Each row of a before or after table is a point. One or more steps were done to the points. Then noise was added and the rows were shuffled. The steps act on columns, c1 being the first. What was done? A step turns or swaps two columns, mirrors them in a line or flattens them onto one, adds a multiple of one to another, or multiplies or shifts one. Angles are multiples of 10 degrees, from the lower column toward the higher: turns from -170 to 170, lines from 10 to 170 but not 90. Use the fewest steps. Two steps may share a column if one is a turn and the other turns, adds or multiplies; they go together, in the order done. Otherwise the lowest column goes first.
In the rows, zero is written as 128.

Before (11 x 3)
[[ 51 154 162]
 [150 143 185]
 [175 187 102]
 [118 128 132]
 [123 132 147]
 [ 93  79  92]
 [140  79 169]
 [ 97  86 195]
 [159 167 103]
 [238 118 153]
 [203 132 123]]
After (11 x 3)
[[134 132 148]
 [164 142 176]
 [121 130 137]
 [ 83  78 106]
 [119  85 201]
 [160 190  82]
 [202 130 101]
 [154  75 163]
 [156 167  96]
 [242 117 114]
 [ 68 152 189]]
Steps: turn c1 and c3 by -20 degrees

Before (11 x 9)
[[164 139 103 105  89 159 227 101  87]
 [126 179 107 154  69 171 120  95 134]
 [155 166 213  89  17 169 123  99 136]
 [231 132 122  65 103 138 160 114 104]
 [206 175 137 153  78   7 109 152 100]
 [ 77 165 159 141 111 173 109 202 103]
 [138 175 113  90 119  93 141 106 108]
 [ 77 119 133 150  90 160 108 107 119]
 [120 137  84  60  74 140 133 152 108]
 [ 85 179 139 154  98 154 110 139  92]
 [ 70 155 118 142  84 144 117 112 196]]
After (11 x 9)
[[131 181 104 154  69 170 118  95 136]
 [161 137 104 102  92 158 226 102  66]
 [136 175 111  92 117  94 140 105  97]
 [ 86 180 139 156  97 151 113 139  67]
 [ 77 121 135 150  88 160 112 106 115]
 [151 166 215  86  21 167 126  97 139]
 [122 134  87  63  74 142 135 152  93]
 [233 132 121  66 104 138 163 114  87]
 [ 80 165 161 140 113 172 107 203  88]
 [203 173 135 152  79   9 111 152  83]
 [ 69 155 117 142  83 147 121 112 236]]
Steps: multiply c9 by 1.6

Before (8 x 18)
[[144 121 160 117 141 137 164 119 138 142 123 113 137 126 150 128 161  80]
 [138 106 175 140 151 152 135 100 168 134 116 106 142 117 146 126 152  80]
 [134 129 146 125 114  95 109 154 120 120 128 156 127 128 120 123 102 149]
 [152 134 141 141 117 122  81 173 105 120 138 139 134 140 113 111 122 131]
 [130 131 150 129  88 120 119 167 114 131 124 145 143 117  99 111  97 119]
 [143 174 130 153 128 139 117 151 116 122 128 153  99 109 103 143 117 155]
 [143 138 115 139 134 122 112 157 120 107 142 146 128 100 108 134 117 125]
 [162 161 117 181 121 139 119 136 131 124 157 162 120 114 138 155 124 123]]
After (8 x 18)
[[138 119 174 140 240 151 135 100 167 134 116 109 141 115 155 125 152 166]
 [150 125 141 142 128 123  81 174 105 121 139 139 134 140 112 110 122 118]
 [144 155 131 152  53 137 118 150 115 123 129 154 100 109  83 143 119 119]
 [144 131 160 115 251 138 166 119 137 141 124 112 136 127 151 130 161 157]
 [135 125 145 127  81  95 108 153 122 122 127 156 127 127 120 124 101 105]
 [142 124 115 140 131 121 112 157 122 107 147 147 129 101 104 134 117 136]
 [162 163 117 181 150 141 121 138 129 124 155 162 119 114 119 157 125 125]
 [130 118 150 129 195 119 119 167 115 133 123 143 142 114 104 112  98  94]]
Steps: turn c2 and c15 by -30 degrees; turn c5 and c18 by 110 degrees; multiply c5 by 3

Before (8 x 32)
[[171 138  96 136 137 127 125  99 132 147  85 101 129  97  73 128 201 162
   89 192 161 108 150 112 121 145 163  73 131 102 176 186]
 [156 135 185 186 109  78  80 161 153 142 112 176 127 140  89 160 142 149
  138  78 107 145 126 134  99 137 120 101 104 191  93 190]
 [172 173  94 167 112  87 136 155 148 145 128 109 160 123  84 138 109  86
  172 139 103 139 116 152 153 133  56 124 174 123  96  94]
 [119 155 119 119  66  60 125  48 136  63 176  98 121 135 137  92 211 147
   94 140 146 121 171  74 103  36  96  57  82 160 141 111]
 [199 116 124 131 118 152 135  57 143 105 196  99 126  99 153 171 189  98
  136 174 115 167 183 161  79 144 127 140  93 123 146  83]
 [126 171 180 185  58 147 100 127 128  54 173 147 106 172 155 177 113 123
   62 122 128 154 199  90  63 105 166 129 115 134 116 180]
 [171 142  99 147  96 135 104  63  55 126 111 159 183  58 159  94 125  59
  139 148 114 165  95 104 144  88 132 147  91 103 119 134]
 [126 143 198 192 154 139 137 108 142 131 190 175 149 140 148  74 107 143
  144 125  76 137 177 103 162  82  87 109 144 122 188 140]]
After (8 x 32)
[[177 172  97 168 110  85 151 154 146 146 130 109 161 124  85 140 108  85
  174 136 106 140 117 153 150 132  58 122 174 123  83  92]
 [117 157 117 117  63  58 119  49 137  60 178  97 125 137 139  90 212 147
   94 141 147 120 170  75 102  35  93  55  82 157 153 110]
 [168 137  96 136 138 128 121  98 132 149  84  99 129 100  73 129 200 165
   87 191 161 105 151 112 122 143 162  74 131 104 195 187]
 [170 143  99 151  97 136  67  64  54 126 113 160 181  56 160  93 124  59
  139 143 114 164  94 105 140  90 131 150  93 106 117 137]
 [197 116 128 131 116 153 143  56 144 107 197  98 126  99 156 174 187  97
  136 175 113 173 185 160  78 144 132 139  93 126 141  85]
 [157 138 183 188 112  80  12 157 152 141 112 176 128 143  89 160 144 149
  137  77 104 144 126 132  99 138 121 102 102 193  84 192]
 [124 141 198 193 156 140 148 110 141 132 190 174 150 139 152  73 109 142
  142 124  79 136 178 104 163  83  87 111 144 121 161 144]
 [124 173 182 180  58 145  60 129 126  56 173 149 104 175 156 178 110 119
   63 121 128 155 195  91  63 106 164 127 115 131 119 183]]
Steps: multiply c7 by 2.5; add 0.5 times c21 to c31
